Every row gives one point. The window is the flat piece filled in between its corners: a triangle in 3 columns, a solid with four corners in 4, and so on. A path goes straight from each point to the next, and from the last back to the first. After which points does the path pass through the window?

Window, 3 rows:
[[-14   2  35]
 [ 26 -20 -30]
 [-39   1  27]]
Path:
(1): [ 21   6 -24]
(2): [ 24 -60 -28]
(3): [-35 -43  -5]
(4): [-3 26 23]
(5): [35 35 17]
(6): [ -5 -37  -5]
(7): [-31 -21  45]
(8): [-32  31  29]
Through the window after points: 1, 3

Window (4 x 4):
[[-11 -22 -14 -20]
 [ -4  38  20  51]
 [ -7  -5  32  30]
 [ 14 -14  -3 -51]]
Path:
(1): [ 37 -12  13 -16]
(2): [32  7 -2  6]
(3): [-30   6  37 -10]
(4): [-41  -5   0 -40]
(5): [  4 -28  -6 -16]
(6): [ 12 -44  25  60]
(7): [-3 55 15  5]
(8): [-13  -8   7 -20]
Through the window after points: 8

Window:
[[ -9   2  37  14 -12  -6 -26   1]
 [  1  28 -17 -19 -26 -18 -11 -38]
 [-10 -25   8 -16 -37 -38  17 -25]
 [-18   4  37 -54  13 -19 -19 -13]
 [  2 -12   7  -2   3  34   8  31]
 [  8   2  60 -20  -4   8  53  -8]
 [-20   6 -10 -21  13 -16  -1 -30]
 [-13   5 -32   9 -35  52   2 -36]]
Path:
(1): [-18  23  -9 -16 -18   0  -9   8]
(2): [  3 -41  19  -9 -15 -15  23 -38]
(3): [ 15 -15   2 -37 -20 -11  -8 -46]
(4): [-14  32 -11  -5 -26 -20  -1 -21]
(5): [-17   1  20  -8 -25   7  24 -14]
(6): [ 33 -23   4 -23  -1  -7   7 -26]
(7): [  7 -17  24   0  -3  -2   1  -8]
(8): [-54  51   8 -38 -25   2 -46 -13]
Through the window after points: 1, 3, 5, 7

Window:
[[  1  12 -15  15 -30  -1   6 -13  13]
 [-11 -24  42  47  10  -9 -60 -16 -29]
 [ -8   6 -17 -12   1  -1  23  13  -2]
 [ -2 -14   6  29   0 -13  12 -24 -13]
 [ 16 -11  -8  35   7   6  -2   2 -22]
 [ -7  18   2  36 -12 -12  16  -1 -19]
 [-29  -5  -8  27  -8  14 -11 -14 -10]
 [ -6  23   0  17   4  11  19 -13   8]
 [-35  -5 -25  10  22  -1   2  25  36]]
Path:
(1): [ 0 -7 12 20 -6 16  3  9 13]
(2): [  2 -33  11  26   0  33   9  -8   3]
(3): [  0  30 -17  26   3 -25   2  -6 -17]
(4): [ -8   3 -20  16   3  -6   8  -3  -2]
(5): [  2  -2  27 -15 -19  18   8  18  -7]
(6): [ 26 -20  10  28  -4  15  28  11  -9]
(7): [-20   5   7  30  -4 -16 -26 -28 -24]
(8): [  1  26 -31  24  10 -19 -10   7 -15]
(9): [-13  -4   7  19  -8   9   3  -3   4]
(10): [-40 -34  -2  27  -1  16   4  12  36]
(11): [-12  13 -17  14  18 -13  -4   4  -2]
(12): [-27  -1 -46  22  29 -18  -4   6  -5]
Through the window after points: 2, 4, 10, 12

Window, 11 rows:
[[  3 -26   9 -11 -12   2  18 -31 -10  -6 -11]
 [-37  -7  11  38  10 -22 -24 -18  -9 -58  -7]
 [-10 -35 -21 -16 -19 -40  -7  17   7  38   1]
 [ -6  -4  16 -34  30 -36   2 -20   7  23   4]
 [-19 -31 -25  40  56 -33   2  33  12   8 -15]
 [-31  33  20 -14  10 -11  -2 -37  12 -10 -38]
 [  4   4   8  -3 -18   2 -38 -15   6 -21 -13]
 [  1  30  29  38 -25 -42   7   8 -28  13 -24]
 [-20  17  -1  33 -27  31 -17   1 -20  -8  16]
 [  0 -26  27   1 -23 -18  56  -9  23  -2  32]
 [-16  18  22 -15  13  -3  33   8 -10 -14 -11]]
Path:
(1): [ -4  14  -2  -4  -3 -14  27 -10  12 -20  13]
(2): [-19 -23  22  11 -20  -4 -24  -5  -5  19 -14]
(3): [-10 -20  17   1  11 -15  -3  12   5  18  -5]
(4): [ -3  27 -12 -14 -25 -22  20 -29  -3  -6  -5]
(5): [ -7   9 -16  -9  -1 -12  -7 -20   2  -5  -7]
(6): [-31   5  48  34   0  -7 -20  16 -12  -8 -30]
(7): [-31  -4  20   0 -11   5   4  13   1   7 -26]
(8): [  8  37 -12  16   2 -15 -10 -60  -9 -28  32]
(9): [-12  30 -14 -32 -11 -16  35  -9 -18   1   9]
(10): [-22   2  39  17  15   0  -3  -5   9 -17 -28]
(11): [-16 -17  18  22   7 -23   6  11  11   9  -7]
(12): [-20  21 -13  -4  14 -13 -14 -18  -9 -19   1]
Through the window after points: 1, 7, 9

Window:
[[ 13  16  -4 -22 -28 -10   1   2  -5 -10 -18 -11  -6   7]
 [ -8   8  21 -10   2  -5  11  30   3  12   0  13 -18 -18]
 [ 25   8   2   9  22 -42  12   3  -6   5 -20  19  40   1]
 [ 27  -1  -4   4  -9  -3  18   0  26  -3   9 -17 -12 -11]
 [ 14  16 -11   0   4   8 -33  12 -27  -2  -3  41 -26   6]
 [ 17  -3 -20   6  -9  -2  -5   8  -3  20   6 -15   2 -32]
 [ 29   1   3  -8  18  27   6   6  -8  23   4  24 -30 -13]
 [ -1 -13  15  15 -17  -1   9 -12 -17  20 -15  19 -15 -18]
 [  4  34 -60  12  -6  11  -3  -1 -13   4  -9  16  11  -1]
 [ 22  31  -8   6  20  20  15 -11 -10  -5   2  10 -15 -28]
 [ 21   5  16  21  -8 -12  39 -16 -17   4   0 -21 -12  20]
 [  5  -6   0 -15 -18  25   0   6   1 -16  -6 -16   2 -11]
 [-11   6  -6  -5  -2 -11  -4 -26 -17   9  -6  10  19  15]
 [  9   4  15  -6 -17  13  -9   7   1  15   2  14  16 -23]]
Path:
(1): [ 11  33  -1  -1  -1  12 -12  20  18   3 -29 -12 -25 -12]
(2): [  4  10  -5  -2  -3   6   1  -2  -1  18 -14   0   1  -6]
(3): [ 21   3   5  -1 -19  -8   7   1 -12  -8   9  -1   0  -9]
(4): [  6   3   3   2  -1  -2  43   6 -18  -5  11  15  15 -18]
(5): [ 22   5  -2  -7  -4  10 -23  -3  12  20 -17 -11 -23  -5]
(6): [ 13  19  -7  10  13  -6  -7   2  -5  18 -38   7  10  -2]
(7): [  3 -10   3  -9 -23   4  10  -6 -20  -5  41   9 -22  -5]
(8): [ 21  -8  -5   1  -6 -10  23 -10 -25   2  14  14  12 -11]
Through the window after points: 2, 6

Window:
[[-11  -8 -14 -15  13  21  24   9   4  -4  -1 -14  18   6]
 [ 43 -19  -7  34  17   1 -25   1  12 -11 -35 -14   6 -13]
 [ -6   7 -26 -14  13  -6  11  23  11  36   8  11  -2  12]
 [-11  20  19 -11  -8  21   6 -34  22 -13  37  22  11  -7]
 [ 22  -6  24  12  -5  10 -60  11   4 -22   5 -23  13   7]
 [ -7 -10 -20  16  29 -22   8  15  -7  -2  -2 -17 -10 -16]
 [ -9 -27  20   5  21  29 -25 -31  20  12  39  14   9  -6]
 [ 48  -4   4   0   9  21 -19  21 -20 -22 -12 -19 -19 -12]
 [  9   0  -6   1  10   2  22   8  16  13 -16 -41 -24  -7]
 [-12   0  -3   3   8  -2  23  12 -21  21 -38 -12 -11  -7]
 [ -5 -19 -23  -7 -17  -5  31   0  -9   8  -2  -9 -17  11]
 [-33 -13 -11 -37  -7   5   0  11  25  10  13  18  -1 -16]
 [ -6 -21  38 -19  19  -2  -3 -15  32  -3  32  27  14   7]
 [ -7  -9  22 -25 -16  11  11  -7  16  17  50  15  32 -21]]
Path:
(1): [ 19 -10  10 -10  11  11 -12   1 -10  -1  -6 -14   1  -6]
(2): [  8  -4   3  17   2  16 -14  12  19 -13  16   0 -11  -4]
(3): [ -7 -17  23   7  -7   8  22  17  20 -10   6  -2 -26 -14]
(4): [  7  -1 -24  -5  28   1  -7 -11  -1  20  -1 -25  12   0]
(5): [ 11   0   1  -5  13  -9   4 -13   6  -1   1 -11  -4  -2]
(6): [  6 -27  12  10  -5  37 -15  37   2   3  13   8  10  -1]
(7): [-12 -32   5  29  18   1  -4   9  18   0  21  -2   2  -6]
(8): [  3   3  -2 -17  14  -7   7   1  -1   0   0  -2  -2  -7]
Through the window after points: 1, 3, 7
